Each row is a point. Each table stands for the endless flat space through its points: a line for two points, a plane for three, and so on. Write the one point that lies in both, or say that there is none.

First (2 x 3):
[[ 0.29  0.03  0.14]
 [ 0.01 -0.05 -0.06]]
Second (2 x 3):
[[ 0.09  0.02 -0.03]
 [ 0.15 -0.08 -0.07]]
They share: no point

First (2 x 3):
[[0.30 0.09 0.24]
 [0.09 0.00 0.18]]
Second (2 x 3):
[[ 0.06 -0.14  0.15]
 [ 0.11 -0.07  0.16]]
They share: no point

First (2 x 4):
[[-0.40 -0.12 -0.09 -0.11]
 [-0.05 -0.22  0.26 -0.26]]
Second (2 x 4):
[[-0.32 -0.17  0.05 -0.23]
 [-0.20 -0.15  0.05 -0.11]]
They share: [-0.26 -0.16  0.05 -0.17]

First (2 x 6):
[[-0.04 -0.04 -0.09 -0.02 -0.24 -0.30]
 [-0.01 -0.07 -0.06 -0.01 -0.25 -0.36]]
Second (2 x 6):
[[-0.08  0.09 -0.15 -0.09 -0.26 -0.25]
 [-0.11  0.15 -0.19 -0.12 -0.32 -0.22]]
They share: no point

First (3 x 8):
[[ 0.17 -0.08  0.08  0.11  0.34 -0.17  0.19 -0.12]
 [-0.08 -0.08 -0.25  0.00  0.13 -0.08  0.32 -0.17]
 [-0.16 -0.15 -0.28  0.06  0.20  0.03  0.37 -0.20]]
Second (4 x 8):
[[ 0.11 -0.04 -0.15  0.03  0.00 -0.19  0.32  0.02]
 [-0.16  0.19 -0.10  0.09  0.02 -0.30  0.52  0.01]
 [ 0.09 -0.04 -0.17 -0.05  0.14 -0.15  0.30 -0.12]
 [-0.03 -0.15  0.06  0.01  0.32  0.09  0.17 -0.09]]
They share: no point

First (3 x 9):
[[-0.30  0.16  0.18 -0.31 -0.15  0.41 -0.15 -0.19 -0.02]
 [-0.10  0.17  0.15 -0.07 -0.01  0.10 -0.16 -0.16  0.05]
 [-0.10  0.22  0.16 -0.07  0.01  0.03 -0.13 -0.09  0.00]]
Second (2 x 9):
[[-0.16  0.09  0.34 -0.25 -0.09  0.32 -0.26 -0.23  0.11]
 [-0.36  0.29 -0.01 -0.40  0.01  0.22  0.09  0.12 -0.14]]
They share: no point

First (4 x 11):
[[-0.06 -0.20  0.10 -0.09 -0.22  0.29 -0.01 -0.26 -0.28  0.00  0.19]
 [ 0.35 -0.38 -0.23 -0.15 -0.14 -0.34  0.09 -0.02  0.05  0.22  0.31]
 [ 0.31 -0.31 -0.21 -0.08 -0.08 -0.24  0.01 -0.11  0.07  0.12  0.34]
 [ 0.08 -0.27  0.08 -0.18 -0.30  0.07  0.19 -0.15 -0.36  0.18  0.12]]
Second (3 x 11):
[[ 0.25 -0.29  0.10 -0.07 -0.16 -0.16  0.13 -0.30 -0.26 -0.04  0.18]
 [ 0.05 -0.10 -0.03 -0.19 -0.12  0.14 -0.09  0.00 -0.19  0.29  0.25]
 [ 0.25 -0.31  0.04 -0.11 -0.08 -0.16  0.39 -0.30 -0.32 -0.08  0.02]]
They share: no point

First (3 x 12):
[[-0.02  0.25 -0.24  0.18 -0.13 -0.28  0.32  0.03  0.17  0.06 -0.04 -0.11]
 [-0.30  0.05 -0.36 -0.06 -0.01 -0.04  0.04 -0.21  0.45  0.30  0.08 -0.11]
 [-0.36  0.11 -0.46 -0.12  0.13 -0.10  0.04 -0.19  0.39  0.44  0.12 -0.25]]
Second (4 x 12):
[[ 0.23 -0.03 -0.30  0.12 -0.02 -0.28  0.12  0.14  0.49  0.05 -0.14  0.06]
 [-0.23  0.35 -0.12  0.47 -0.31  0.03  0.40 -0.11  0.27  0.11  0.19  0.09]
 [-0.15  0.30 -0.23  0.30 -0.27 -0.13  0.31 -0.08  0.29  0.04  0.09 -0.02]
 [ 0.11  0.04 -0.44  0.21 -0.17 -0.38 -0.13  0.18  0.59 -0.10 -0.07  0.04]]
They share: no point

First (3 x 14):
[[ 0.17 -0.27 -0.03  0.22 -0.18  0.19  0.03  0.20 -0.21 -0.04  0.23 -0.30
   0.06 -0.09]
 [ 0.15 -0.27 -0.16  0.22 -0.18  0.33 -0.02  0.19 -0.27 -0.13  0.22 -0.31
   0.00 -0.06]
 [ 0.17 -0.27  0.35  0.10 -0.06 -0.23  0.27  0.20  0.01  0.22  0.31 -0.36
   0.24 -0.25]]
Second (4 x 14):
[[ 0.27 -0.33 -0.03  0.12 -0.12 -0.10  0.16  0.17 -0.24  0.16 -0.06 -0.34
   0.15 -0.16]
 [ 0.28 -0.21  0.27  0.27 -0.16 -0.05  0.18  0.34  0.03 -0.06  0.49 -0.32
   0.05  0.06]
 [ 0.26 -0.24  0.18  0.26 -0.19 -0.02  0.12  0.28 -0.09  0.05  0.29 -0.29
   0.12 -0.07]
 [ 0.11 -0.27  0.20  0.49 -0.51  0.19 -0.27  0.14 -0.35  0.34  0.04  0.00
   0.36 -0.40]]
They share: [ 0.23 -0.27  0.17  0.28 -0.24 -0.02  0.06  0.23 -0.14  0.10  0.22 -0.24
  0.15 -0.10]

First (4 x 18):
[[-0.10  0.02  0.32 -0.29  0.15 -0.17 -0.08 -0.22  0.48 -0.17  0.06 -0.37
  -0.05 -0.09 -0.42  0.28 -0.02 -0.17]
 [ 0.29  0.14  0.14  0.21  0.12  0.02  0.21 -0.15  0.35  0.13  0.01 -0.04
   0.17 -0.07 -0.11  0.05  0.04 -0.25]
 [ 0.24  0.10  0.21  0.15  0.13  0.00  0.16 -0.18  0.40  0.06  0.07 -0.09
   0.16 -0.08 -0.18  0.07  0.04 -0.28]
 [ 0.23  0.20  0.26 -0.09  0.06  0.26  0.03  0.15  0.11 -0.17  0.13  0.26
  -0.01 -0.13  0.25  0.41 -0.14 -0.13]]
Second (2 x 18):
[[ 0.33  0.01  0.15  0.08 -0.04  0.08 -0.03  0.03  0.14  0.01  0.09  0.08
   0.15 -0.05  0.12  0.15 -0.01 -0.30]
 [ 0.27  0.07  0.21  0.04  0.03  0.10  0.02  0.00  0.21 -0.04  0.11  0.07
   0.11 -0.08  0.06  0.20 -0.03 -0.26]]
They share: [ 0.21  0.13  0.27  0.00  0.10  0.12  0.07 -0.03  0.28 -0.09  0.13  0.06
  0.07 -0.11  0.00  0.25 -0.05 -0.22]

First (4 x 20):
[[ 0.10  0.21 -0.37 -0.22  0.20 -0.29  0.17 -0.20 -0.07 -0.16  0.16 -0.18
  -0.05  0.12  0.00  0.50 -0.21 -0.20  0.34 -0.22]
 [-0.05  0.36 -0.22 -0.22  0.20 -0.14  0.41 -0.08 -0.25 -0.52  0.13 -0.42
  -0.38 -0.09 -0.36  0.32  0.03  0.01  0.22 -0.07]
 [ 0.19  0.17 -0.32 -0.31  0.37  0.02  0.33  0.05 -0.17 -0.38 -0.01 -0.27
  -0.29  0.03 -0.25  0.37 -0.07  0.02  0.24 -0.07]
 [ 0.21  0.12 -0.27 -0.08  0.18 -0.02  0.23  0.03  0.08 -0.22  0.23 -0.19
  -0.08  0.06 -0.16  0.22 -0.18  0.11  0.06 -0.08]]
Second (3 x 20):
[[-0.05 -0.06 -0.42 -0.30  0.09  0.03  0.16  0.11 -0.10 -0.31  0.24 -0.47
  -0.07  0.23 -0.31  0.43 -0.22  0.28  0.03 -0.32]
 [ 0.37  0.30 -0.24  0.12  0.15 -0.21  0.40 -0.19  0.14 -0.13  0.24 -0.05
  -0.19 -0.19 -0.07  0.01  0.02 -0.14  0.27  0.10]
 [ 0.17  0.16 -0.31 -0.07  0.10 -0.09  0.38 -0.03  0.13 -0.14  0.28 -0.18
  -0.14 -0.04 -0.11  0.09 -0.02 -0.06  0.20 -0.03]]
They share: no point

First (3 x 24):
[[ 0.10 -0.06  0.07 -0.01 -0.20  0.16  0.20 -0.15  0.16 -0.19 -0.11 -0.15
  -0.19 -0.16  0.02  0.12  0.05 -0.36 -0.20  0.38  0.10  0.05 -0.02  0.28]
 [ 0.06  0.30 -0.11  0.43 -0.18  0.02  0.18 -0.05  0.32  0.07  0.13 -0.37
   0.21 -0.40  0.38 -0.32  0.29 -0.04  0.20 -0.16  0.22  0.05 -0.40  0.06]
 [ 0.12  0.16  0.20  0.09 -0.25  0.19  0.17 -0.08  0.08  0.04 -0.07  0.00
  -0.07 -0.04  0.24 -0.14  0.09 -0.28  0.00  0.13  0.12 -0.03 -0.03  0.35]]
Second (4 x 24):
[[ 0.16  0.26  0.09  0.34 -0.06 -0.16  0.12 -0.19  0.41 -0.35 -0.01 -0.24
   0.12 -0.33  0.05 -0.40  0.41  0.07  0.10 -0.05  0.03  0.17  0.11  0.38]
 [ 0.07  0.13 -0.15  0.32 -0.33  0.33  0.18  0.03  0.14  0.06 -0.11 -0.10
  -0.08 -0.39  0.28  0.24  0.14 -0.35  0.04  0.12  0.19 -0.11 -0.45  0.07]
 [-0.02 -0.08 -0.12  0.20 -0.33  0.12  0.27 -0.27  0.26 -0.03  0.04 -0.37
  -0.17 -0.15  0.13 -0.06  0.02 -0.35 -0.20  0.12  0.19  0.16 -0.33  0.04]
 [-0.09 -0.17 -0.14  0.19 -0.39  0.09  0.30 -0.36  0.30  0.00  0.09 -0.45
  -0.27 -0.08  0.12 -0.09 -0.04 -0.41 -0.28  0.13  0.22  0.22 -0.36 -0.04]]
They share: no point

First (3 x 24):
[[-0.18  0.13 -0.16 -0.15  0.47 -0.11 -0.07  0.40  0.04  0.52 -0.17 -0.11
   0.20  0.09  0.43  0.06 -0.05  0.07 -0.50 -0.35  0.49  0.04 -0.01 -0.17]
 [-0.09  0.13 -0.04  0.00  0.35 -0.05 -0.07  0.25  0.22  0.34 -0.35 -0.14
   0.08  0.21  0.25  0.24 -0.26  0.10 -0.38 -0.23  0.28 -0.17 -0.10 -0.14]
 [-0.21  0.25 -0.10 -0.22  0.31 -0.23  0.07  0.21  0.18  0.34 -0.19 -0.18
   0.16  0.05  0.23  0.10 -0.14  0.08 -0.32 -0.21  0.34 -0.01 -0.06 -0.20]]
Second (4 x 24):
[[-0.18  0.26  0.00 -0.15  0.23 -0.19 -0.11  0.10  0.14  0.52 -0.31 -0.34
  -0.02 -0.15 -0.08  0.22  0.02  0.04 -0.40  0.02  0.50 -0.26  0.01 -0.28]
 [-0.26  0.05  0.10 -0.19  0.36 -0.21  0.12  0.15  0.20  0.18 -0.25 -0.06
   0.22  0.18  0.26  0.19 -0.42  0.20 -0.26 -0.28  0.17  0.12 -0.28 -0.19]
 [-0.14  0.50 -0.38 -0.05  0.10 -0.29  0.10  0.31  0.28  0.32 -0.01 -0.13
   0.06 -0.04 -0.11  0.19 -0.17 -0.05 -0.38 -0.21  0.54 -0.22  0.08 -0.40]
 [-0.20  0.19  0.07 -0.17  0.27 -0.18 -0.10  0.08  0.13  0.49 -0.34 -0.32
   0.01 -0.11 -0.02  0.22 -0.03  0.08 -0.38  0.00  0.44 -0.20 -0.05 -0.25]]
They share: [-0.18  0.25 -0.06 -0.17  0.27 -0.21  0.07  0.16  0.24  0.28 -0.25 -0.19
  0.12  0.09  0.17  0.16 -0.21  0.09 -0.28 -0.17  0.27 -0.08 -0.09 -0.19]

First (5 x 24):
[[ 0.21 -0.05 -0.25  0.03 -0.03  0.03  0.36 -0.13  0.19  0.44  0.23 -0.28
  -0.16 -0.15  0.25 -0.12  0.04  0.03  0.16  0.51  0.04 -0.23 -0.04 -0.16]
 [-0.10 -0.37 -0.17  0.14 -0.09  0.03  0.09  0.02 -0.04  0.38  0.57 -0.25
   0.06  0.01  0.35 -0.17  0.08  0.32  0.03  0.33  0.36 -0.12  0.11  0.04]
 [ 0.37  0.06 -0.11  0.09 -0.13 -0.02  0.23 -0.28  0.32  0.34  0.21 -0.18
   0.12 -0.24  0.17  0.13 -0.17  0.26  0.03  0.35  0.24 -0.26  0.01  0.09]
 [ 0.30 -0.01 -0.29  0.18 -0.21  0.11  0.35 -0.30  0.30  0.26  0.07 -0.31
  -0.16 -0.09  0.09 -0.13  0.02 -0.06  0.09  0.39 -0.06 -0.14 -0.05 -0.18]
 [-0.10 -0.38 -0.15  0.32 -0.43  0.26  0.10 -0.25  0.15  0.04  0.41 -0.25
   0.04  0.10  0.13 -0.28  0.13  0.13 -0.08  0.11  0.18  0.07  0.20  0.07]]
Second (6 x 24):
[[ 0.54 -0.27 -0.07  0.27 -0.14  0.29  0.17 -0.32  0.39  0.05  0.18 -0.19
   0.07  0.01  0.09  0.32 -0.20 -0.05  0.05  0.30  0.03 -0.01 -0.16 -0.17]
 [ 0.27 -0.10 -0.33  0.53 -0.23 -0.04 -0.35 -0.16  0.22 -0.16  0.16 -0.15
  -0.10 -0.58  0.05  0.07 -0.41  0.06  0.31 -0.14  0.11  0.24  0.14 -0.27]
 [ 0.27 -0.33 -0.12  0.22 -0.50  0.33  0.11 -0.32  0.29  0.20  0.33 -0.19
   0.19 -0.10 -0.05  0.31 -0.04 -0.07  0.20  0.28  0.01  0.05 -0.26 -0.03]
 [ 0.27 -0.33 -0.08  0.21 -0.34  0.16  0.45 -0.45  0.13  0.42  0.48 -0.19
   0.15  0.39  0.09  0.16  0.01  0.08 -0.20  0.47  0.19 -0.32 -0.21  0.15]
 [ 0.38 -0.12  0.06  0.31 -0.15  0.19 -0.05 -0.15  0.36 -0.17  0.04 -0.41
   0.12 -0.28  0.21  0.03 -0.06  0.35  0.04  0.11  0.35  0.03  0.25 -0.09]
 [ 0.16 -0.29 -0.15  0.59 -0.34 -0.05 -0.11 -0.08 -0.03  0.15  0.44 -0.31
   0.09 -0.25 -0.11  0.16 -0.10 -0.07  0.13  0.20  0.37  0.13 -0.08 -0.09]]
They share: no point

First (5 x 24):
[[ 0.03  0.11 -0.15  0.03  0.18  0.09  0.07  0.11  0.56  0.46 -0.26 -0.27
   0.68  0.25 -0.41 -0.03  0.12  0.33 -0.05  0.18  0.09  0.16 -0.01 -0.16]
 [-0.10  0.33  0.26  0.21  0.15  0.07 -0.28  0.28 -0.45 -0.30  0.47 -0.23
  -0.13  0.27 -0.13 -0.52  0.50  0.01 -0.52  0.13 -0.44 -0.01 -0.04  0.04]
 [-0.20  0.39  0.16  0.13  0.07  0.15  0.10  0.04  0.03 -0.04  0.21 -0.07
   0.03  0.41 -0.21 -0.34  0.60  0.13 -0.44  0.27 -0.18 -0.03  0.16  0.02]
 [-0.01  0.13 -0.19  0.29  0.48  0.18 -0.16 -0.04 -0.17  0.26 -0.02 -0.21
   0.40  0.00 -0.08 -0.69  0.07  0.33 -0.25  0.11 -0.11  0.34  0.15 -0.18]
 [-0.02  0.39 -0.14  0.25  0.42  0.11  0.06 -0.31 -0.01  0.44 -0.20 -0.10
   0.45  0.14 -0.26 -0.60  0.32  0.26 -0.30  0.32 -0.03  0.30  0.27 -0.07]]
Second (4 x 24):
[[-0.14  0.17  0.28  0.01  0.22  0.04 -0.07  0.24  0.12  0.00  0.04 -0.12
   0.19  0.23 -0.07 -0.30  0.15  0.06 -0.48  0.17 -0.13 -0.04 -0.01 -0.15]
 [-0.23  0.23 -0.07  0.25 -0.03  0.18 -0.02  0.13  0.21  0.03  0.26 -0.32
   0.23  0.29 -0.34 -0.19  0.33  0.37 -0.11  0.06 -0.18  0.06  0.06 -0.12]
 [-0.07  0.19 -0.12  0.19  0.02  0.37  0.13  0.27  0.20  0.21  0.23 -0.22
   0.37  0.20 -0.31 -0.13  0.41  0.53 -0.04 -0.10 -0.28  0.11  0.03 -0.04]
 [-0.37  0.37  0.29  0.18 -0.02  0.03  0.00  0.07  0.23 -0.01  0.18 -0.21
   0.14  0.22 -0.25 -0.19  0.19  0.20 -0.35  0.09 -0.24 -0.10  0.06 -0.18]]
They share: [-0.10  0.13  0.02  0.11  0.14  0.16 -0.05  0.24  0.14  0.04  0.14 -0.22
  0.25  0.27 -0.19 -0.26  0.27  0.24 -0.26  0.11 -0.13  0.06  0.01 -0.11]

First (5 x 24):
[[ 0.01  0.15 -0.05 -0.01 -0.20 -0.02 -0.39  0.19  0.01 -0.10  0.07  0.31
  -0.08 -0.03 -0.01 -0.18  0.36 -0.09  0.17  0.39 -0.09 -0.02 -0.25 -0.26]
 [-0.26 -0.14 -0.19 -0.21 -0.01 -0.29 -0.11  0.06  0.07 -0.03  0.42  0.04
  -0.12  0.22 -0.25 -0.05  0.29 -0.13  0.52  0.16 -0.22 -0.41 -0.29  0.04]
 [ 0.31  0.17 -0.09  0.01 -0.42 -0.26 -0.43  0.29 -0.17 -0.08  0.05  0.25
  -0.04  0.05  0.05 -0.22  0.28 -0.05  0.27  0.35  0.01 -0.08 -0.27 -0.02]
 [ 0.06  0.31 -0.19  0.06 -0.22  0.12 -0.26  0.15  0.10 -0.46  0.02  0.32
  -0.27  0.11  0.40  0.09  0.07  0.03 -0.06  0.21  0.05  0.27  0.03 -0.33]
 [ 0.34  0.21  0.07  0.07 -0.48 -0.12 -0.48  0.39 -0.19  0.02 -0.09  0.44
   0.10 -0.05  0.04 -0.34  0.36 -0.02  0.18  0.41  0.09 -0.01 -0.32 -0.24]]
Second (2 x 24):
[[-0.08  0.05 -0.19  0.02 -0.22 -0.07 -0.31  0.14  0.21 -0.45  0.17  0.24
  -0.24  0.10  0.07  0.13  0.02 -0.25  0.16  0.10 -0.19  0.09 -0.15 -0.17]
 [-0.08  0.05 -0.29 -0.18 -0.07 -0.32 -0.11  0.04 -0.04 -0.10  0.47 -0.01
  -0.29  0.20  0.12 -0.12  0.32  0.10  0.46  0.25  0.16 -0.21  0.05 -0.12]]
They share: no point
